Every row gives one point. Each copy is the shape, with its points in the same order, stretched, turned, moved and blurred by noise. Some copies are also mirrored. Which?

Shape:
[[ 50  18 -37]
 [ 81 -24 -32]
 [-23  39  35]
 [-62 -38 -27]
 [-77 -15 -11]
 [-34  52  -3]]
Copy 1, 6 rows:
[[ 84 -17 -20]
 [ 91 -49 -45]
 [  0  31 -17]
 [ 23 -32  58]
 [ -2  -2  70]
 [ 33  51  15]]
Copy 1 is: mirrored
Copy 2 (6 x 3):
[[-33  16 -63]
 [-53 -26 -57]
 [-34  66  27]
 [ 31  -7  40]
 [ 26  18  53]
 [  0  77   0]]
Copy 2 is: mirrored
Copy 3:
[[-31 -13 -46]
 [-19 -68 -44]
 [ -9  21  53]
 [ 75  28   5]
 [ 64  51  18]
 [ -2  56  12]]
Copy 3 is: mirrored

Shape (9 x 6):
[[ -4   6  13 -50 -34  11]
 [-15  -4 -42 -22 -40  19]
 [-23 -27 -10 -70 -15  19]
 [ 13  12  44  15  -5  -8]
 [-33  43 -34 -27  14  35]
 [ 42  -5  26  63  -1  64]
 [ 39  13  -6   8  12 -13]
 [ 32  67 -44 -35  30 -10]
 [  8 -15  -2  45   6  34]]
Copy 1 (9 x 6):
[[ 16  27  20 -13 -21  52]
 [-33   1 -15 -34 -10  67]
 [  1  41 -22   6 -30  76]
 [ 12  -8  41  19  10 -20]
 [-27  27 -11 -38  49  62]
 [  6 -90  39  19  40  10]
 [ 12 -28  -2 -22   9 -23]
 [ 26  17 -14 -73  35   2]
 [-13 -52  -1  10  33  14]]
Copy 1 is: mirrored
Copy 2:
[[-58  37   5 -25  -4 -31]
 [-33  34 -35 -12 -34  -1]
 [-54   6 -23 -53  -4 -13]
 [-27  11  33  37  15 -41]
 [  8  49  -9 -25  11   7]
 [-35   6 -14  95  45  -3]
 [  2  10 -15  29   6 -61]
 [ 41  60 -28 -15   7 -64]
 [-15 -11 -18  61  16   0]]
Copy 2 is: mirrored
Copy 3, 9 rows:
[[-19   7  25 -59  -9  -4]
 [-23 -15 -25 -43 -34  16]
 [-30   1  -8 -67  26  10]
 [ 10  16  56   5 -16 -17]
 [-46  54 -27 -17 -20  18]
 [  4  -9  59  27 -39  64]
 [ 35  27  13  -4 -21   6]
 [ 20  85 -27 -27 -34   9]
 [ -5 -10  17  24 -24  37]]
Copy 3 is: only turned

Shape:
[[-35  36  -2 -22  -8  13  10  42]
 [ 11  -1 -12   7  35  -7  22 -16]
 [ 54  -8  35 -19 -25 -41 -49 -10]
 [-36 -42  25 -21 -47  24 -13 -28]
 [ 35  40 -50  21  20  35  20  -7]
 [-31  42 -46  -5   0  -5  15  31]
 [-27  10  12  49  -5 -28   6 -45]
 [-35  -8  -5  45 -18 -42 -11  33]
 [-19 -14   8  -5 -18  14  17   3]
 [ 18  -1 -16 -37  48  34 -37  40]
 [-28 -14  22  20 -22  -3  24  14]
 [ 20   7   4  36  42  33 -32 -30]]
Copy 1 (12 x 8):
[[-20  18 -41 -47  -9   3  18  30]
 [  2  -8  -4  -4  15  -6   8 -31]
 [-48  -6  39 -12  -7 -49 -58  13]
 [ -7 -20  50 -35 -48  32   0  55]
 [ 45 -10 -48  14 -35 -25  -5 -45]
 [ 11  17 -45 -27  12 -20  34  25]
 [ -8  15  26  43  -8   4  31  16]
 [-34   0 -12  17  38  -5  16  57]
 [-12 -19   3 -25 -24  13  12  21]
 [  6   5 -40 -55  26   8 -53 -17]
 [-34 -19  -2  -4 -11  18  20  30]
 [ 22  11  -7  32 -15  19 -39 -35]]
Copy 1 is: mirrored
Copy 2:
[[-35   4  33  16 -43  11  -3  50]
 [ -3  19   1  -3  34 -13   8 -10]
 [ 16  10 -37 -95 -21 -23   8   6]
 [-51 -55  -2 -58 -19  36 -39 -20]
 [  2  54 -23  26 -12  46  27  -4]
 [-30   8   2  39 -34  -3  20  25]
 [  7 -21   4   1 -20 -14 -28 -59]
 [ 18 -59 -11  15 -29 -13 -11   3]
 [-26 -24  16 -18 -14  13  -6   7]
 [-19  55 -31 -16  24  17  -6  73]
 [ -2 -42  27  -4 -22  16  -7   4]
 [ 21  42 -32  -6   9  27 -40 -21]]
Copy 2 is: only turned
Copy 3:
[[-28  10   8 -38   4  37 -12   2]
 [-16  -9 -22  37  10  13  39  -3]
 [ 64   9 -16  -1 -29 -59 -14   4]
 [ -3 -52  59  -4   1   2  -9  -5]
 [  0  20 -28  12 -32  49  38 -46]
 [-28  -9 -28 -31  -1  49   0 -22]
 [-49 -43 -19  32 -37 -10   8   3]
 [-16 -46 -48  -4 -22  19 -30  36]
 [-12 -22  24  -2  -7  21   9  14]
 [ 39  29   1  12  36  41 -23 -33]
 [-27 -24   5   3 -19  15   1  37]
 [ -1  13  -1  63 -18  16  -2 -32]]
Copy 3 is: only turned
Copy 4, 12 rows:
[[-17  31   4  -4 -21  -4 -29  23]
 [ 11 -17 -25 -15  37   1  32  10]
 [ 45 -19  80  -6  31 -50  27  16]
 [ 29  16  38 -14 -26  25  19 -53]
 [ 47  15 -57 -19  32 -18 -13   0]
 [ -6  -3 -22   4 -19 -17 -42  22]
 [-18  -2  -9  45  38  -5  31 -34]
 [ -9 -12  16  76 -10  -2  -7  24]
 [ 15  13   2  -2 -13   8  20  -8]
 [ 39  -2  29 -42  24  22 -38  51]
 [ -2  17  -2  32 -13   8  31   5]
 [ 26  17  -3   8  74  21   0 -18]]
Copy 4 is: only turned
